Rows are points. Each copy is the shape, with its points in the same order, turned, moved and blurred by noise. Some copies are also mirrored. Which?
In the rows, zero is written as 128.

Shape, 5 rows:
[[178  96]
 [198 114]
 [152 147]
 [118  57]
 [ 80 151]]
Copy 1, 5 rows:
[[189 116]
 [192 141]
 [136 144]
 [144  59]
 [ 62 122]]
Copy 1 is: only turned
Copy 2:
[[157 175]
 [180 163]
 [136 123]
 [ 90 207]
 [ 70 107]]
Copy 2 is: mirrored
Copy 3:
[[ 65 131]
 [ 62 153]
 [116 147]
 [ 80  50]
 [174  95]]
Copy 3 is: mirrored
Copy 4:
[[162  70]
 [171  93]
 [135 137]
 [ 96  39]
 [ 65 134]]
Copy 4 is: only turned

Shape (9 x 3):
[[152  54  81]
 [ 91 131 226]
 [124  86  98]
 [ 79 169 117]
 [126 129 121]
 [115 173 117]
 [ 90 180 124]
 [ 76 183  85]
 [203 187 111]]
Copy 1, 9 rows:
[[169  58  85]
 [ 98 134 229]
 [129  83 105]
 [ 78 171 128]
 [135 137 129]
 [124 176 122]
 [ 91 179 125]
 [ 68 187  99]
 [202 198 112]]
Copy 1 is: only turned
Copy 2, 9 rows:
[[187  93  76]
 [167 158 237]
 [169 126 102]
 [108 190 144]
 [134 133 136]
 [ 94 158 143]
 [ 98 182 152]
 [ 88 199 116]
 [ 56  74 140]]
Copy 2 is: mirrored
Copy 3, 9 rows:
[[ 49 135 176]
 [152  75  47]
 [ 76 148 146]
 [153 182  93]
 [127 144 134]
 [169 165 126]
 [172 171 101]
 [160 211  99]
 [198 136 210]]
Copy 3 is: mirrored

Shape, 10 rows:
[[102 136  97  63]
 [120 119  60  74]
 [125 154  58 104]
 [108  90  75 127]
 [130 126 105  40]
 [148 151 148  82]
 [ 64 139 133 171]
 [100 138 157 102]
 [ 66 144 174 192]
 [ 53 174 204 137]]
Copy 1 (10 x 4):
[[130 175  68 111]
 [103 185  59 145]
 [ 99 140  55 152]
 [ 61 176 104 138]
 [157 194  75 130]
 [168 144 116 133]
 [ 67 105 132  72]
 [138 143 126  87]
 [ 76  84 169  59]
 [138  88 150  26]]
Copy 1 is: mirrored
Copy 2 (10 x 4):
[[135 218 130 121]
 [111 221  89 106]
 [ 93 213 101 149]
 [134 165  68 146]
 [115 212 136  83]
 [104 158 182 112]
 [173 146 140 212]
 [155 167 175 143]
 [176 123 166 210]
 [195 146 215 187]]
Copy 2 is: mirrored

Shape, 11 rows:
[[ 74 131  73  78 140 128]
 [ 43  65  96  59 112  77]
 [116  61  63  31  71 155]
 [ 62 125  90 117 174  59]
 [ 90 105 141  85 147 100]
 [144 125 113 107  55 124]
 [146 189 160 161 116 154]
 [ 79 143 136 221 203  82]
 [130 152 191 191 110 187]
 [168  94 101 104 136 141]
 [138 168 162 109 115 137]]
Copy 1 (11 x 6):
[[137 177  95  83 125  64]
 [100 138 153  25 127  39]
 [193 123 160  51  60  80]
 [ 84 152  98  94 176  32]
 [105 139 139  92 164  93]
 [146 165 188 144  84  92]
 [116 200 130 192 133 146]
 [ 21 154  61 181 179  71]
 [ 67 179 130 194  93 180]
 [161 101 123 137 116 112]
 [134 189 152 147 149 143]]
Copy 1 is: only turned
Copy 2, 11 rows:
[[ 85 172 102  98  81 158]
 [ 24 103 111  89  59 140]
 [120  76 125  95  46 206]
 [ 48 180  93  88  92  76]
 [ 66 140 150  99 113 118]
 [137 109 138 172  81 140]
 [150 188 147 188 165 117]
 [ 78 194  70 123 191  33]
 [143 152 135 196 217 132]
 [158 120 134  92 112 128]
 [125 173 173 160 136 128]]
Copy 2 is: only turned

Shape:
[[151 136 114  72 103 114 121  99 149]
 [113 155 107 114 157 130 127 128 122]
 [100 109 103 152 126 146 173 160 117]
 [ 80 207 124 140 108  87 112  30 105]
 [137 102  73  96 146 117 153 131 107]
 [107 135 109 102  99 116 137 122 139]
 [141  75 122 118 110  94 113 160 142]
 [134 140 111 163 132 105 189 153 137]
 [126 137  85 113  94 134 142 154 110]
 [ 58 186 111 157 128 109 115  60 163]
 [142 116 129 112 117 120 102 145 131]
 [131 116  87 160  98 141 148 124 128]
 [103 103 127  76 136  94 125 151 132]
 [130 114 166  82 117 117 120  87 140]]
Copy 1:
[[133 126 102 126 109 123  83 147 132]
 [120 129 130 124 164  93 121 126 155]
 [ 96 142 130 106 153 132 194 119 166]
 [174 208  73 150 166  50 110 115  82]
 [136 101  95 109 133 105 152 146 194]
 [110 161  99 107 117 116 119 128 145]
 [142 142 150  78  90 153 128 119 175]
 [113 154 156 143 135 114 188 156 166]
 [102 143 106  95 149 140 140 160 155]
 [125 214  98 168 157  74 113  75 124]
 [135 130 147  90 132 140 109 126 147]
 [132 158 104 130 144 160 166 137 164]
 [111 123 136  71 102  95 127 116 161]
 [139 112 117 115  97 121 103 109  99]]
Copy 1 is: mirrored
Copy 2 (14 x 9):
[[137  98 129  92  66 129 136 139 103]
 [132 153 113 121  98 119 128  90 110]
 [ 90 169 124 137 137 116  90 141 135]
 [195  89 119 179  49 104  88  58 139]
 [ 86 127 112  95 107  79 134 123 105]
 [129 130 134 118  71 121 104 132 122]
 [131 137 149 111 128  89 148 188 107]
 [122 147  89 116 143 110  90 134 158]
 [115 144 121 106 110 105  84 139  80]
 [177 148 107 186  40 138 110  87 164]
 [149 138 146 113 114 121 148 149 103]
 [102 124 103 149 123 118  97 153 108]
 [130 160 167  92  90  90 150 139 129]
 [148  90 182 108  83 138 153 123 140]]
Copy 2 is: mirrored
Copy 3:
[[123 119 170 102 130  64 146 144 107]
 [132 149 121 103 138 120 118 162 129]
 [132 120  95 169 112 142 152 174 154]
 [ 73 136  88 111 124  62  38 124  71]
 [169 133 115 126 130  85 164 184 125]
 [109 109 145 133 122  91 132 166 121]
 [170  62 152 118 102 108 153 160 139]
 [109 125  83 124  76 125 167 160 152]
 [134 137 147 151  98 115 144 179 118]
 [ 70 124  94 118 130  76  43 139 149]
 [155 101 157 113 111 119 130 138 126]
 [134 131 121 172  90  97 138 144 141]
 [143  81 142  98 147 114 143 190 123]
 [121  84 145 108 165  90 138 114  99]]
Copy 3 is: mirrored
Copy 4, 14 rows:
[[141 144 109  60 155 140 143  85 160]
 [119 137 110 131 163 111 136 133 141]
 [149  97 108 135 106 104 158 169 141]
 [  7 104 127 102 141 132 144  90 189]
 [165  99  97  90 159  86 152 129 138]
 [122 123 115  80 130 129 142 136 149]
 [169 109 123  74 111 116 105 114 103]
 [135 122 116 130  76  73 147 133 145]
 [136 115 103 107 124 129 185 124 114]
 [ 19 127  96 103 130 132 106 139 179]
 [150 126 124  96 133 142 119 111 110]
 [130  91  79 109  97 132 154 127 141]
 [151 124 144  67 147 107 120 146 124]
 [151 128 150  69 146 147 104  96 176]]
Copy 4 is: only turned

Shape (16 x 11):
[[ 89  78 142 139 113 155 133 192  76 137 163]
 [133 146 106  88 155 149 114 152 107 152 121]
 [130  92  90 161 220  50 156 168 121 156  21]
 [177 104 136 179 149  42 157  70 190  95 206]
 [119 129 126  97 115 106 181 153 105 148  73]
 [125  55 152 116  92  78 126 138 104 204 123]
 [128 103  73 199 203  97 176  95 160  82  54]
 [162 138  94 157 104  67  94  92 132 122 176]
 [132  97 124 149 210 112  84 107 136 120  53]
 [141 100  87 169 119  55 148 180  99  87  72]
 [ 90 102  64 112 105 162 150 180 140 157 126]
 [164  93 119 132 119 195 128 140 103 166 127]
 [198  90  68 133 157  24 127 143 107 128  79]
 [110  80 101  68 134  94 168 141  83 136 170]
 [200 123 146 143 139  70 103 132 184 116 154]
 [116  76 129  85 123 184 105 131 140 111 142]]
Copy 1, 16 rows:
[[242 145 129 123 103 159  93 111 110 133  97]
 [171 134  81 150 108  94 110 145 148 122 140]
 [156 113 115 178  87 130 171 212  53 200 216]
 [ 65  59 171 182 127 154  84  36  96 206 148]
 [162  92 133 138  90 104 134 184  90 104 118]
 [196  68 166 131 157 152  86 182 122 149 130]
 [ 76 116 101 137  60 162 163 131  40 182 207]
 [ 87 121 165 141 123 127  74  99 154 200 121]
 [116 147  80 163 131 171 150 167 111 156 207]
 [141 120 153 150  46 162 141 182  82 199 113]
 [201 112 102  63  98 104 135 132 123 149 114]
 [183  99  93  98  80 156  77 127 167 105 160]
 [116  83 116 185  66 138  99 210 110 230 152]
 [192  96  98 145 126 104  52 138  80 163  90]
 [107  73 134 201 108 155 130  97 169 188 134]
 [169 116  56 105 137 168 106 107 138 110  98]]
Copy 1 is: mirrored
Copy 2, 16 rows:
[[125 142 132 120 209 104 169 171 191  95 170]
 [190 117 144  92 161 106 152 138 151 172 126]
 [204  94 177  92 202 147  64 115 238 106  20]
 [125 150 112 136 114 172  61  67  65  54 105]
 [170  87 161 137 145  66 103 144 205 131 101]
 [132 165 101 107 192  54  69 127 190 112 125]
 [140  67 156 101 134 196 118  89 184  87   7]
 [121 172 139 145 165 124 114  82  75 129  90]
 [182  73 121  59 204 131 125  92 147 110  33]
 [133  95 181 176 213 137  97  84 200 110  83]
 [131 135 167  92 139 102 166 125 216 147 144]
 [124 114  85  85 173 121 143 153 171 178 134]
 [184 129 143 158 203 140  64  64 176 154  58]
 [198 163 109 161 143 100 140 117 189 108 142]
 [146 117 137  98 170 138  64  66  80 120 131]
 [142 101  90  79 155  92 187  99 159 125 156]]
Copy 2 is: mirrored
